Each point is reached from the start by the listed moves, each made 0, 1 or 2 times, or once backwards (-1), plus a little noise. Is the number of moves made odd or even? Then give how often each move was made.

Moves:
(1): +1.86 +1.92 +0.19 -0.15 +0.03
(2): -0.26 +0.65 -1.00 +0.82 -0.37
Start: +1.39 -1.34 +0.11 +0.03 +0.53
Points:
+3.21 +0.50 +0.20 -0.12 +0.60 -> odd (1, 0)
-0.28 -3.81 +0.97 -0.69 +0.91 -> even (-1, -1)
-0.81 -2.53 -1.11 +0.96 +0.27 -> even (-1, 1)
+1.64 -1.93 +1.23 -0.70 +0.86 -> odd (0, -1)

Moves:
(1): +0.86 +0.44 -0.46 -0.26 +0.48 +0.10
(2): -0.69 +0.19 +0.54 +0.06 +0.55 +0.72
(3): +0.68 -0.38 +1.31 +0.33 +0.79 -0.30
(4): +0.71 +0.12 -0.24 +1.00 -0.37 +0.29
(5): +0.04 -1.02 -0.84 -0.34 +1.25 +0.28
(6): +1.11 -0.70 +0.30 -0.63 -0.23 +0.87
Start: +0.02 +0.04 -0.37 -0.67 +0.47 +0.05
Points:
+0.91 +0.72 +2.26 +1.02 +0.41 -2.43 -> odd (0, -1, 2, 0, -1, -1)
+1.11 +0.12 +1.18 -0.59 +2.69 -2.40 -> even (1, -1, 2, -1, 0, -1)
+1.01 -1.09 +1.99 +0.28 +0.70 +1.60 -> odd (-1, 1, 1, 1, 0, 1)
+0.22 -1.52 -0.89 -2.46 +1.56 +3.87 -> even (0, 2, -1, 0, 1, 2)
+4.00 -3.22 +0.35 +0.64 +3.62 +1.46 -> odd (0, 0, 2, 2, 2, 1)

Moves:
(1): +2.90 -1.02 +0.66 -0.56 +0.85 +0.11 -1.29 -0.96 -1.38 +0.13 -0.37 +0.30 +1.55 +0.85
(2): +1.23 +1.82 -0.05 -0.06 -0.15 +0.45 +0.66 -0.15 -0.64 -0.04 +0.77 -1.16 +0.70 -0.18
(3): +0.00 +0.72 +0.98 -0.44 -0.17 -0.53 -0.93 +0.30 +0.88 +0.26 +0.00 +0.08 -0.09 -0.34
(4): -0.82 -0.01 +1.37 +1.37 -0.05 +1.31 -0.59 +0.24 +0.09 -0.44 +0.48 +0.56 +0.68 +1.13
(5): -0.02 +0.11 -0.60 +0.21 +1.43 -0.12 -0.85 -0.69 +1.40 -1.08 -0.65 -0.40 +0.20 -0.40
(6): +0.22 -0.46 -0.13 -1.12 -0.06 +1.28 -0.33 -0.77 +0.79 +0.65 -0.24 +0.23 -0.26 +1.30
(7): +0.67 -0.37 +1.30 -0.10 +1.15 +0.08 +1.38 -0.91 +0.39 -1.44 +0.19 -0.38 -0.79 +0.37
(8): -0.45 -0.56 -0.15 -0.15 +0.67 +0.09 +0.28 +1.22 +0.34 +0.23 +1.18 +0.24 +0.39 -0.12
(9): +0.97 -0.72 -0.17 +0.27 -0.73 -0.85 -0.07 +0.12 +0.67 -0.27 +0.41 +0.53 -0.21 +0.81
(10): -0.30 -0.59 +1.03 +0.30 +0.32 -0.25 +0.96 -0.12 +1.13 +0.61 -1.50 -0.65 +0.31 +1.04
(11): -0.77 +0.64 +0.73 -0.07 -0.29 -1.27 +0.24 -2.16 -0.14 +0.41 +1.36 -0.70 +2.37 -0.06
Start: +0.38 -0.58 -0.80 +0.34 +0.69 +1.66 -0.18 -0.87 -0.52 -0.44 -1.52 -0.43 +0.67 -0.14
Points:
-1.72 -3.05 -4.31 +0.36 +1.73 +0.76 -2.42 -0.31 +5.69 -2.97 +0.01 +1.79 -1.77 +0.13 -> odd (-1, -1, 0, 0, 2, 1, 0, 1, 2, -1, 0)
+3.39 +1.88 +2.44 +3.37 +1.83 +4.13 -0.71 +0.34 -3.42 -1.65 +2.06 -1.26 +5.62 +1.22 -> odd (1, 2, 0, 2, 0, -1, 0, 1, 0, 0, 0)
+1.66 +0.60 -1.25 +0.68 +2.02 -2.87 +1.94 -2.10 +1.34 -0.77 -0.27 -3.32 +4.05 -1.52 -> even (0, 1, 0, -1, 1, -1, 0, 1, 1, 1, 1)

Moves:
(1): +0.43 +0.19 +0.01 -0.04 +0.45 -0.19 -0.48 -0.44 +0.02 -0.38 -0.49 -0.39 -0.04 -0.21 -0.06 +0.15 -0.89 -0.14 +0.20 -0.01 +0.15
(2): -0.57 +0.68 -0.36 +0.04 +0.70 -0.40 +0.45 -0.01 +0.21 +0.02 -0.69 -0.41 -0.42 +0.05 -0.16 +0.09 +0.00 -0.29 +0.64 -0.21 +0.01
(3): -0.45 +0.30 +1.37 -0.76 +0.25 -0.29 -0.64 +0.60 -0.06 +0.39 +0.05 -0.27 +0.18 +0.19 -0.31 -0.10 +0.28 -0.59 +0.04 -0.46 +0.05
(4): +0.20 -0.85 +1.07 +0.98 +0.88 +0.26 +0.06 +0.17 -0.57 -0.79 -0.13 +0.16 -0.21 -0.27 +0.27 +1.07 +0.11 +0.25 -0.49 -0.18 -0.45
(5): +0.17 -0.03 -0.30 -0.84 +0.84 +0.53 +0.17 -0.21 +0.15 -0.62 -0.53 +0.33 -0.30 +0.14 -0.27 -0.01 +0.15 -0.71 -0.26 -0.03 -0.28
(6): +0.42 -0.24 +0.38 -0.04 +0.00 +0.23 +0.00 -0.57 -0.59 +0.27 -0.33 +0.18 -0.31 -0.49 +0.50 -1.24 -0.38 -0.27 +0.26 +0.23 -0.34
(7): +0.97 +0.30 +0.43 -0.51 -0.33 +0.36 +0.96 +0.80 -0.94 -0.05 +0.14 -0.16 -0.26 -0.41 +0.55 +0.19 -0.29 +0.52 +0.08 -0.40 +0.36
(8): -0.43 -0.19 -0.07 -0.82 +0.98 +0.58 -0.42 +0.99 +0.09 -0.15 -0.35 -0.53 -1.01 -0.04 -0.20 -0.53 -0.11 +1.14 +0.59 +0.95 -0.05
(9): +0.37 +0.07 +0.20 +0.12 -0.10 +0.02 +0.38 -0.14 +0.46 +0.41 +0.33 -0.09 -0.27 +0.03 -0.19 +0.25 -0.01 -0.32 +0.43 +0.24 +0.01
(10): +0.90 -0.52 -0.44 +0.59 +1.24 +0.01 -0.18 -0.13 -0.23 +0.41 -0.07 +0.09 +0.33 +0.90 +0.20 -0.20 -0.21 -0.37 -1.12 +0.20 +0.06
(11): +0.02 +0.51 -0.15 -0.29 +0.04 -0.30 -0.05 -0.60 -0.16 +0.08 +0.00 -0.78 +0.09 -0.39 +0.10 -0.09 +0.45 -0.56 +0.16 +0.27 +0.42
(12): +0.44 +1.18 -0.09 +0.43 +0.88 +0.20 -0.73 +0.72 +0.68 -0.57 -0.16 +1.36 +0.63 -0.59 -0.18 +0.31 +0.28 -0.08 -0.03 -0.83 -0.33
(13): -0.27 +0.61 -0.31 -0.14 +0.13 +1.16 -0.38 -0.21 +0.31 +0.45 -0.36 +0.31 +0.32 +0.16 +0.67 +0.16 -0.36 -0.08 +0.39 +0.38 +0.13
(14): -0.06 +0.51 -0.45 -0.14 -0.38 +0.07 -0.23 -0.49 -0.65 -0.60 +0.65 -0.60 +0.78 +0.84 -0.44 +0.01 +0.46 +0.07 +0.34 -0.13 -0.16
(15): -0.06 +0.35 -0.13 -0.16 +0.40 -0.32 -0.27 -0.01 -0.10 -0.16 +0.37 +0.04 -0.53 -0.05 +1.04 +0.15 +0.23 -0.05 -0.17 -0.21 -0.91
(16): -0.36 +0.57 -0.27 +0.43 -0.83 +0.84 -0.57 +0.84 -0.85 -0.11 +0.45 +0.01 -1.10 -0.01 -0.43 +0.79 -0.25 -0.19 +0.25 -0.29 +0.01
(17): +0.61 +0.02 +0.01 -0.11 +0.01 -0.25 -0.18 -0.22 +0.12 +0.27 -1.02 -0.16 +0.35 -0.23 +0.12 +0.24 +0.85 +0.52 +0.65 -0.35 -0.61
(18): -0.47 -0.27 -0.17 +0.02 +0.62 -0.15 -0.46 -0.54 -0.34 +0.02 +0.21 -0.14 +0.01 -0.41 -0.92 +0.10 -0.33 +0.47 -0.22 -0.97 +0.04
Start: -0.63 +0.16 +0.18 +1.02 -0.42 -0.37 +0.60 -0.29 +1.15 -0.27 -0.14 +0.20 -0.18 -0.11 -0.34 -0.17 +0.63 +0.09 -0.19 -0.12 +0.23
Points:
-0.70 +3.67 +0.84 -4.96 -1.24 +3.61 -0.97 -0.53 -2.50 -0.02 -2.40 -4.35 -2.77 -0.55 +2.59 -2.26 +2.75 +0.67 +5.88 +2.76 -1.51 -> even (0, 0, 1, 0, 1, 2, 1, 2, 0, -1, 2, -1, 2, 2, 1, 1, 2, -1)
-1.77 +0.75 +5.65 +2.01 +3.50 +2.16 -1.50 +0.16 +3.46 -0.88 -1.87 +6.63 +1.60 -2.47 +1.50 -0.36 +0.66 -3.18 -1.22 -2.06 -2.16 -> odd (-1, 0, 2, 2, 1, 2, -1, -1, 0, -1, -1, 2, 2, -1, 0, -1, -1, 0)
+1.48 +4.26 +4.16 -2.34 +1.74 +2.87 +0.20 +0.06 -1.63 -1.33 -2.65 -0.60 -1.45 -3.13 -1.97 +0.86 +0.40 -2.20 +4.09 -3.27 -0.19 -> even (1, 1, 2, 1, 2, 2, 2, 0, 2, -1, 1, 1, 1, 1, -1, 1, 1, 1)
-1.63 +1.24 +0.72 -0.32 +5.31 -2.27 -1.49 +2.85 -1.54 +0.07 -1.18 -2.37 -2.20 +0.91 -2.64 +1.26 +1.34 +1.21 -1.21 -4.10 -0.38 -> even (0, 2, 2, 0, 0, -1, 1, 1, -1, 2, 0, 0, -1, 0, 1, 1, 1, 2)
+2.35 +2.82 -3.23 +4.54 +3.76 -2.26 -2.42 -4.93 -2.17 -0.38 -3.11 -0.90 +0.87 -1.32 +0.16 -0.35 -0.44 -0.42 +0.43 -4.20 -1.82 -> odd (2, 2, -1, 0, -1, 2, 0, -1, -1, 2, 1, 1, 0, 1, 1, 1, 2, 2)
-0.98 +1.22 +3.29 +3.13 -0.87 +1.88 +0.91 -0.31 -2.50 +1.41 -0.61 -0.93 -4.56 -5.31 +0.13 +2.35 +0.55 +0.61 +3.20 -2.09 -0.23 -> even (-1, 1, 0, 2, -1, 2, 1, 0, 2, -1, 2, 0, 1, -1, 0, 2, 1, 2)
+0.87 +3.42 +0.98 -0.70 +0.72 +1.14 -2.69 +2.24 +1.22 -0.56 -0.75 +4.48 -1.68 -2.29 +2.81 -2.56 +0.83 -2.38 -0.64 -1.29 -2.59 -> even (0, -1, 1, -1, 1, 2, 0, 0, -1, 0, 0, 2, 0, -1, 2, 1, 0, -1)

Moves:
(1): +0.15 -0.25 -0.15 +0.37 -0.06 -0.51 +0.31 -0.40 +0.72 +0.33 -0.21 +0.64 -0.41 +0.36 +0.08 +0.30 -0.05 +0.08 +0.21 -0.09 -0.27 -0.22 +0.00 +0.13 -0.14
(2): +0.07 -0.15 +0.32 -0.17 -0.19 +0.17 -0.02 +0.58 -0.25 -0.10 +0.15 -0.08 -0.17 -0.06 -0.12 -0.13 -0.19 +0.33 +0.27 -0.25 +0.18 -0.33 +0.07 +0.17 -0.15
(3): +0.23 +0.28 +0.33 -0.47 +0.05 +0.25 +0.22 +0.41 -0.25 -0.07 +0.23 -0.50 +0.50 +0.52 -0.44 +0.28 +0.06 +0.73 -0.22 -0.74 -0.85 +0.36 +0.12 +0.02 +0.24
(4): +0.66 -0.20 -0.15 -0.14 +0.04 -0.07 +0.55 -0.17 +0.75 +0.04 -0.11 +0.18 -0.02 +0.07 +0.37 -0.83 -0.12 +0.20 +0.10 -0.11 +0.17 -0.27 +0.25 +0.04 -0.13
(5): -0.26 +0.18 +0.25 -0.18 +0.42 -0.56 +0.22 -0.15 -0.44 +0.34 -0.41 +0.64 +0.14 -0.10 -0.64 -0.76 +0.10 +0.41 +0.56 -0.26 +0.23 -0.22 -0.32 -0.27 +0.43
(6): +0.13 +1.03 -0.25 -0.20 -0.39 -0.49 +0.73 +0.35 -0.14 -0.12 -0.37 +0.35 +0.33 -0.20 +0.59 -0.28 +0.35 -0.54 +0.32 -0.28 -0.29 -0.36 -0.54 +0.28 -0.36
(7): -0.45 +0.20 -0.03 +0.23 +0.19 +0.37 -0.88 +0.08 -0.08 -0.07 -0.30 -0.08 -0.49 +0.50 +0.05 +0.05 +0.02 +0.21 +0.69 -0.11 +0.03 -0.38 -0.73 -0.36 +0.89
(8): -0.61 -0.12 +0.05 -0.88 -0.70 +0.64 -0.40 -0.21 -0.27 -0.33 +0.05 +0.25 +0.38 +0.04 +0.15 +0.46 -0.20 +0.20 -0.75 -0.14 -0.19 +0.28 +0.26 -0.06 -0.59
(9): -0.20 -0.21 +0.09 +0.23 +0.60 +0.14 +0.77 +0.48 +0.56 +0.79 -0.25 +0.22 -0.04 -0.14 +0.25 -0.03 +0.01 -0.36 +0.08 +0.03 -0.48 +0.61 -0.49 +0.24 +0.13
(10): +0.02 +0.41 +0.29 -0.37 +0.38 +0.06 +1.43 +0.73 -0.16 +0.40 -0.65 +0.16 -0.25 +0.27 +0.41 -0.57 +0.40 -0.12 +0.13 -0.19 -0.26 +0.20 +1.17 +0.08 -0.07
(11): -0.56 -1.15 -0.08 -0.48 +0.58 +0.38 -0.62 -0.72 +0.10 -0.54 +0.03 -0.59 -0.33 +0.14 +0.15 +0.20 +0.05 -0.53 +0.08 -0.08 +0.27 -0.12 -0.26 +0.38 -0.13
(12): +0.58 +0.33 -1.02 -0.36 -0.08 -0.11 -0.10 +0.42 +0.77 +0.56 +0.00 +0.67 -0.74 +0.78 -0.33 -0.87 +0.45 -0.64 +0.25 +0.37 -0.47 -0.46 +0.10 +0.59 -0.61
(13): -0.88 -0.17 -1.22 -0.72 -0.66 -0.24 -0.26 -0.17 -0.18 -0.17 -0.48 -0.31 +0.82 -0.18 +0.06 +0.25 +0.20 +0.22 -0.16 +0.41 -0.11 -0.56 +0.64 +0.30 +0.10
(14): -0.61 +0.37 +0.40 -0.72 +0.04 +0.02 +0.00 +0.16 +0.37 +0.51 -0.01 +0.18 -0.04 +0.10 +0.22 -0.11 +0.17 +0.19 -0.46 +0.28 -0.27 -0.19 +0.09 +0.37 +0.44
(15): -0.27 -0.03 -0.12 +0.01 -0.32 +0.28 -0.01 -0.10 -0.18 -0.85 -0.19 -0.37 -0.34 -0.25 +0.68 +0.71 +0.22 +0.16 +0.05 +1.34 -0.17 +0.09 -0.36 -0.74 -0.50
(16): +0.11 +0.47 -0.04 -0.24 +0.60 +0.27 -0.03 +0.07 -0.03 -0.04 -0.11 +0.41 -0.69 -0.05 -0.02 +0.33 -0.11 +0.10 +0.33 -0.26 -0.05 -0.62 -0.11 +0.14 +0.42
(17): +0.54 -0.72 +0.46 -0.53 -0.02 +0.69 -0.81 +0.73 +0.53 -0.46 -0.14 -0.39 +0.07 -0.59 +0.05 +1.10 -0.02 -0.92 +0.05 +0.14 +0.33 +0.38 -0.30 -0.25 +0.29
(18): -0.22 +0.10 +0.24 -0.64 -0.83 +0.77 +0.53 -0.37 -0.65 +0.26 +0.58 -0.31 -0.10 -0.63 +0.24 +0.11 +0.69 +0.13 -0.04 +0.08 -0.32 +0.34 -0.08 -0.20 -0.23
(19): -0.54 -0.06 +0.04 +0.00 -0.48 +0.23 +0.00 +0.00 +0.06 -0.46 -0.74 -0.59 -0.63 -0.30 -0.08 -0.27 +0.13 -0.08 +0.09 -0.39 -0.16 -1.20 +0.05 -0.18 -0.53
(20): -0.29 +0.33 -0.09 +0.09 -0.14 +0.08 +0.26 +0.08 +0.05 -0.53 +0.06 -0.10 -0.27 +0.02 -0.25 -0.24 -0.09 -0.03 +0.40 +0.22 +0.31 +0.01 -0.08 -0.24 -0.12
(21): -0.57 -0.70 -0.24 -0.70 -0.77 +0.29 -0.57 -0.58 +0.00 -0.40 -0.13 -0.80 +0.43 +0.06 +0.03 +0.22 -0.91 -0.54 -0.35 +0.60 -0.73 -0.53 -0.40 -0.79 +0.06
(22): +0.43 +0.19 +0.52 +0.29 -0.15 +0.35 -0.44 -0.25 -0.12 -0.20 -0.06 +0.35 +0.30 -0.40 +0.20 +0.14 +0.06 -0.08 +0.47 -0.15 -0.32 +0.04 -0.19 +0.33 -0.02
(23): -0.28 -0.24 +0.22 +0.23 -0.25 -0.26 +0.52 +0.07 +0.14 -0.26 +0.31 +0.88 +0.59 +0.04 +0.05 -0.13 +0.01 +0.35 -0.71 +0.62 -0.11 +0.13 -0.05 -0.37 +0.51
(24): +0.09 +0.02 +0.04 -0.01 -0.24 -0.03 +0.31 -0.12 -0.12 -0.44 -0.55 -0.11 -0.52 +0.01 -0.31 -0.08 -0.12 -0.08 -0.21 -0.08 +0.16 +0.41 -0.20 +0.39 +0.01
Start: -0.51 +0.21 +0.87 +0.89 -0.61 +0.12 -0.39 +0.75 -0.89 +0.36 +0.09 -0.05 +0.76 -0.64 +0.55 +0.51 +0.54 +0.00 -0.12 -0.06 +0.66 -0.28 +0.38 -0.72 +0.51
Points:
-0.70 +0.41 +2.98 -3.49 -0.51 +3.76 +0.21 +1.07 +1.22 +0.26 +0.48 +4.31 -2.10 -1.46 +1.53 -1.24 +3.00 -0.90 +0.13 -0.82 +2.02 -2.17 +0.97 -1.30 +1.45 -> odd (0, -1, -1, 2, 1, 0, 1, 2, -1, 1, 1, 1, -1, 1, -1, 2, 2, 2, 1, 1, -1, 0, 2, -1)
-1.96 -0.90 -0.96 +2.19 -5.37 +1.06 -2.06 +0.96 +0.59 -3.74 -2.37 +1.65 -0.29 -1.24 +1.23 +4.11 -1.04 +0.18 -0.53 +3.25 -2.76 -3.85 -1.57 -1.71 -1.89 -> odd (2, 2, 0, -1, -1, 0, 0, 1, 1, -1, -1, 1, 1, -1, 2, 1, 0, -1, 2, 0, 1, 2, 2, 1)
-6.43 +0.27 +0.51 -5.50 -6.41 +3.64 +0.74 +2.98 -2.67 -2.51 +0.34 -3.31 +3.07 +0.42 +0.53 +1.91 -0.47 +3.71 -4.32 +4.01 -2.85 -0.64 +2.59 -3.49 +2.39 -> odd (-1, 2, 2, 0, -1, -1, 1, 1, 0, 1, -1, 0, 2, 2, 1, 0, 0, 1, 0, 2, 2, -1, 2, 1)
+0.15 +4.02 +4.13 -2.95 -3.05 +3.23 +2.71 +3.44 -2.09 -0.98 -3.62 -1.50 -2.58 -5.84 +5.64 +2.02 +3.71 -1.37 +2.55 +0.58 -0.22 -4.37 +0.80 -1.76 -0.30 -> even (0, 1, -1, 1, 0, 2, 0, -1, -1, 2, -1, -1, 0, 2, 2, 2, 2, 2, 2, -1, 0, 1, -1, 0)
-0.04 +1.04 +0.94 -2.17 -3.53 +2.36 +0.93 +2.67 +1.58 -1.17 -3.30 +1.40 +0.03 +0.68 +1.64 +1.97 +3.92 +0.74 -0.21 -0.32 -2.36 -0.86 +2.92 +1.14 +2.52 -> odd (2, -1, 2, 1, -1, 0, 2, 0, -1, 2, 0, 1, 2, 1, 0, 0, 2, 1, 1, 0, -1, 2, 2, 2)
-7.56 -0.71 +3.61 -4.61 -0.94 +6.60 +0.05 +1.79 -2.68 -0.38 -1.56 -3.59 -3.07 -2.34 +3.12 +1.11 +1.78 +2.45 +1.05 +0.48 -0.08 -2.41 -0.49 -3.36 +0.35 -> even (-1, 2, 0, 1, 1, -1, 2, 2, 2, 1, 1, -1, 0, 2, 2, 1, 0, 2, 2, 1, 0, -1, -1, -1)
+0.94 +0.83 -2.08 +1.21 -2.34 -3.38 -0.30 +1.41 -0.96 +2.66 -1.58 +0.44 -0.37 -0.73 -2.84 -3.59 +0.54 -2.76 +1.60 -0.87 +0.79 -3.12 -1.17 +0.09 -1.71 -> odd (0, 1, -1, -1, 2, 1, -1, -1, 0, -1, -1, 2, 0, -1, -1, -1, 0, 0, 1, -1, 1, -1, -1, 1)
-0.69 +1.74 +2.40 -0.47 -1.08 -0.56 +2.77 -0.42 -2.46 +1.66 +0.26 +3.29 +1.60 -0.46 +1.35 +1.20 +0.95 +6.06 -0.28 +0.28 -1.28 -1.24 +3.04 -1.26 +2.99 -> even (2, 1, 1, 1, 1, -1, 0, 0, -1, 1, -1, -1, 1, 1, 1, 2, -1, 1, -1, -1, 0, 1, 1, 0)
+1.87 +3.37 +3.13 +0.52 -3.14 +1.42 +5.25 +1.72 -1.41 +0.43 +1.14 -0.69 +4.78 -4.05 +3.64 -0.28 +2.75 +0.84 -0.53 -1.53 -3.24 +0.47 +0.08 -1.08 -0.10 -> odd (-1, -1, 2, 2, -1, 2, -1, -1, 1, 0, -1, -1, 0, 0, 0, 0, 0, 2, 1, 0, 0, 2, 1, -1)
